Every row gives one point. The window is the flat piece filled in between its corners: a triangle in 3 columns, a solid with four corners in 4, and so on. A path goes straight from each point to the next, and from the last back to the first. After which points does the path pass through the window?
In the rows, 128 means zero.

Window (4 x 4)
[[144 145 202  85]
 [142 128 131 192]
 [149 141 160  48]
 [177  76 132 181]]
Path:
(1): [ 94 101 153 126]
(2): [130  98 144 168]
(3): [179 117 142 157]
(4): [182 151 172  97]
(5): [101  94 170 106]
(6): [108 139 189  77]
(7): [177 163 183  95]
(8): [188 167 218  79]
Through the window after points: 2, 4, 8

Window (6 x 6)
[[119 116 111  33  74 118]
 [131 161 116  83  88 195]
 [131 152 145  47 142 114]
 [168  42 140 200 171 125]
 [ 83 124 131 131 120 127]
 [199  81 132 237 156  34]]
Path:
(1): [ 83 135 211 162  91 122]
(2): [166  77  52  87 154 134]
(3): [163  93  95 136 135 102]
(4): [164  98 196 124 128 108]
(5): [106  87 165  77  87 106]
(6): [133 152  58  49  96 137]
(7): [159 121  71 140 149  83]
(8): [172  88 166 150 132  89]
(9): [151 111 178 109 131 133]
(10): [136 120  92 121 143 120]
(11): [175  90  80 141 172 154]
(12): [137 145 200  99  45 135]
Through the window after points: 1, 5, 9

Window (9 x 9)
[[108 114 191 138  72  62 129 120  75]
 [150  55 151 135 110 101  91 121 114]
 [166 116 168  93  99 100 193 129  99]
 [129 150  61 153 138 229  32  62 154]
 [ 73  70 152 124 113 165 101 171  42]
 [122 109 107 132 136  59 221  91 121]
 [ 98 143 128  86 169  45 137 150 133]
 [ 81  80 120 119  50 148  80 182 102]
 [ 83 101 135 191 109 216  51 198 121]]
Path:
(1): [ 55  62 155 101  77 133 152 141 146]
(2): [108  92 192 115 103 122 175 136 153]
(3): [182 114 108 119 109 108 107 123  55]
(4): [134 116 110 145 122 147  53 189  67]
(5): [ 68  78 180 123  79 173 105 112 111]
(6): [107  85 170 131 121 124 105 106 148]
(7): [178 108 102 130 124  77 130 138  60]
(8): [116 107 138 133 109 113 136 161  67]
(9): [ 90  51 175 107 109  77 159 108 194]
(10): [ 45 110 156 101 134 225  85 106 162]
(11): [158 133  65 194 114 174  47 129 110]
(12): [146 139 126 193 112 157  77 234  66]
(13): [ 51  64 146 147 108 206  72 121 162]
(14): [ 83  96 183 126  76  94 123 119 107]
(15): [136 116 133 150 103 100 120 147  77]
(16): [147 131 114 147 126  96 136 133  86]
Through the window after points: 2, 10, 12, 14, 16

Window (12 x 12)
[[111 143  60  85 138  97 189 151 198  87 143 161]
 [105 149 113 128 138 122 179 178 115 147 121 200]
 [ 99 207  86  53 147 135 152 122 106 117  91 156]
 [166 150  69 135 117  73 142 121 121 106 165 138]
 [152  98 126  98  87  98 103 101 155 119 146  67]
 [249 125  84 111 121 116 188 137 136  87 164 136]
 [102 135 137 142  89 139 116 126 119  33 138 154]
 [107 175 102 116 207 162  47 166 133 109 138 105]
 [173 186 180 162 105  86 123  79 129 100 163 126]
 [ 62 111 133 149 112 163 152  77 112  92  92 114]
 [126 161 106 165  72 149 145 146 170 172 171 113]
 [ 63 175 108  91 160 168 187 144  90 120 162 193]]
Path:
(1): [143 169 108 113 127 113 156 142 116 104 141 123]
(2): [119 156  98 101 123 136 132 130 164 141 143 174]
(3): [123  98 108 105 142 137  75  85 135 118 133 192]
(4): [131 220 133 143 134 113 159 169 132  92 149  60]
(5): [150 163 111 123 144 106 167 179 123  87 128  80]
(6): [128 124  97 133  83 130  97  60 171 128 145 179]
(7): [224 135  93 117 152 151 144 115 150 119 144 193]
(8): [183 138  95 114 101  98 189 148 125  81 162 100]
(9): [112 195 120  98 118 106 197 169 114  94 122 101]
(10): [127 108 110 140 100 143 133  71 136 107 142 175]
(11): [127 121  84 124 116 146 120 129 160 163 121 178]
(12): [104 195 124 128 128 115 182 160 121  77 177 107]
(13): [135 185 147 126 146 115 171 183 125 110 150  67]
(14): [133 126  86 127  96 156 126  71 106 123 147 211]
(15): [122 158 103 134 166 137  85 125 142 138 141 151]
(16): [111 173 124  84 151 149 135 177 106  52 147  73]
Through the window after points: 3, 7, 11, 15

Window (14 x 14)
[[179 140 129  88  97  95 143 100 151 180 106 115 100 166]
 [111 171  88 178 203 141 140  67 164 102 160  93 101 131]
 [126 190 117 130 163 162 176 105 183 141 225 131  91  30]
 [158 164 106 148 144 173 160 175 205  99 159 114 135 126]
 [187 174 120  52 198 119 143 156 102 163  74 170 113 159]
 [162 172 138 151 153 156 152 145 114  92 169  64  50  94]
 [115 233  90  94 133 110 136 127 169  63 184 108  92  97]
 [198  45 116  78 162 131   7  87  87  86 107 130 160 140]
 [210  96  45 110 128 118  67  94  24 118  70 117 211 115]
 [125  86 123  94 125 132  34 120  62 139   9 130 176 117]
 [136  57  72  56 168 132  52 125  62 141 109  48 193 139]
 [127 194 146 178 163  98 121 158 138 130 227 121 125 121]
 [ 97 130  66 144 126 172 136 128 123 111 204 148  64 143]
 [145 155  68 157 172  84 131 168 185 129 166 116  56  76]]
Path:
(1): [181 197  67 120 186 141  53 150 140 166 132 102 113 107]
(2): [149 169  92 122 146 155  96 120 129 148 148 112  94 112]
(3): [157 127 120 143 130  71 197 127 151  62 139 143 112 124]
(4): [124 114 111  77 154 104 127 119 142  74 114 117 132  99]
(5): [155 173 120 153 158 168  87 139 136 162 167 117  90 149]
(6): [135 228  78 121 135 168  69 114 137 155 120  90  91 105]
(7): [131  95 126 113 166 101 182 145 129 111 172 127 148 109]
(8): [175  97  59 123 149 105 124 121  82  86 101 149 147 111]
(9): [180 170 105 100 123 165  19  94  81 189 129  50 184 124]
(10): [184 237  72 120 120 155  47  97 112 170 144 136  90 104]
(11): [154  80 123 119 174 102 195 140 124  89 122 125 148 113]
(12): [132 128 100 120 131 101 143 135 149  69 130 113  93  98]
(13): [168 192  78 145 198 151  71 151 156 196 175 119 123 118]
(14): [157 221  83 129 168 176  45 116 140 113 156 104  93 133]
(15): [124 138 101 129 136 132 160 141 143 107 175 126 105 116]
(16): [119  72 130  99 125 138 163  83 107  82 105 126 123 108]
Through the window after points: 8, 12, 14

Window (14 x 14)
[[157 122 188 188  90 122 133 125  97 127 102 117 134  87]
 [129 116 175 158 156 139  64 156 125  93 135 191 127 199]
 [202  70 108 115 110  90 185 115 183  66 123 146 124 101]
 [122 178 102 125  77 103 135 161 164 120 111 166  72  99]
 [ 65 169 101 151 140 125 170  99 137 109 146 112 129 139]
 [169  68 130 112  91 112 153 119  79 123 125 139  48 152]
 [216 144 186 147 186 126 134 149 135 146 154 142 115 124]
 [130 135 124 151 137 140 159 152 109 120 112 146 203  83]
 [157 104 152 100 110 126 152  65 126 158 109  76 132 111]
 [161  99 123 122 115 114 131 120 108  97  57 101 109 249]
 [186 235 126  94  81 119 110  71 136 103 145  63 138 174]
 [ 98 170  72 167 100 173  93  82 123 114 113  77 133 185]
 [142 170 104 100 137  66 102 139 107 129 127  66  83 150]
 [162 156 121 120 116  81 143 124 128 174 159  55 150 165]]
Path:
(1): [140 130 125 117 127 143 137 150 125 102 130 100 141 112]
(2): [135 118 120 115 110 158 139 168 124 113 144  85 130 124]
(3): [143 153 149 172 130  77 147  65 114 130  86 144 134 157]
(4): [143 139 126 126 114 103 144 100 116 156 129 123 118 124]
(5): [170 126 153 121 124 145 133 131 159  97 113  82 124 140]
(6): [140 123 158 133  83 150 131 149 151  93  89  96 109 147]
(7): [139 144  93 130 127  92 128  78  96 135 148 129 131 151]
(8): [157 143 105 187 142  22  97 110  70  95 122 140 122 177]
(9): [140 122 162  90 117 219 171 143 187 125 127 129 119  94]
(10): [129 112 145 101  91 158 121 158 154  88 129 100 133 143]
(11): [118 172 112 161 143 103 147 102 117 127 130 143 123 140]
(12): [132 154 117 138 106  57 116  94 129 101 103 189 159 161]
(13): [138  97 131 140 150 191 177 168 132 137 146  54  82 101]
(14): [159 121 157 120 102 166 153 131 156 112 134 101 115 142]
(15): [154 137 129 159 118  65 118  99  86 124 104 134 127 121]
(16): [151 133 130 167 117  87 153 105  91 155  99 166 140 134]
Through the window after points: 2, 4, 10, 14, 16

Window (14 x 14)
[[102  63 213 143 109 117 112 155 190  65 146 176 125 136]
 [ 94 188  83  25 114  52  63 166  79 137 125 127 161 117]
 [130 157 200 124 165 112  78  89 179 143 141 209 122  81]
 [ 60  58 187 113  99 156 112  73 198 131 111 160 142 112]
 [130  48 132 164  69 124 145 109 156 115 170 158 113  85]
 [148  69 169 110 137 123 134 128  87 108 110 106 159 101]
 [101 174  87  71 137  58  75 123  69 132 110  65  74 186]
 [ 75 109 139 137 182  82 121  70 174  94 111 240 153 139]
 [128 107 135  75 154 121 154 138 189 111 179  94 145  93]
 [ 43 234  99  72 167 114  85 145  41 125 165 116 132 132]
 [122  56 132  96 153 157 112 160 148 145 133 180 104 126]
 [168 101  96 113 119 175  72 135 149  63 128 108 148 107]
 [ 69  39 172 141 177  91  52  87 175 107 163 183 132  87]
 [ 90 213  87  97 153  72  60 154  73 189 155  89 185 195]]
Path:
(1): [111  82 124 147 147 107 100 171 103 108 119  88 121  77]
(2): [105  66 141 153  97 113  97 139 195 113  80 137  83  76]
(3): [115  98 164  83 153 130 118 114 119  92 164 156 155 136]
(4): [100  99 135  78 124 111  95 126 141 105 172 159 140 131]
(5): [ 87 112 142 249 178  76  94  80 130 165  76 122 104  78]
(6): [ 78 146 139 136 168  54  76 174 110 141 116 116 102 115]
(7): [121 170  85  55 124 154  92 105  95 164 182 128 215 199]
(8): [112 113 147  90 125 141  92  96 149 110 162 124 113 122]
(9): [109 118  99 125 149 110 108 161 136 100  90 143 179 114]
(10): [ 91 128 136  99 150 101 124 143 139 145 110 133 135  87]
(11): [143  91 140 113  96 144  35  70 139  54 189 123 132 230]
(12): [103 145 129  29 103 138 100  51 184 114 154 196 173 202]
Through the window after points: 4, 6, 8, 10
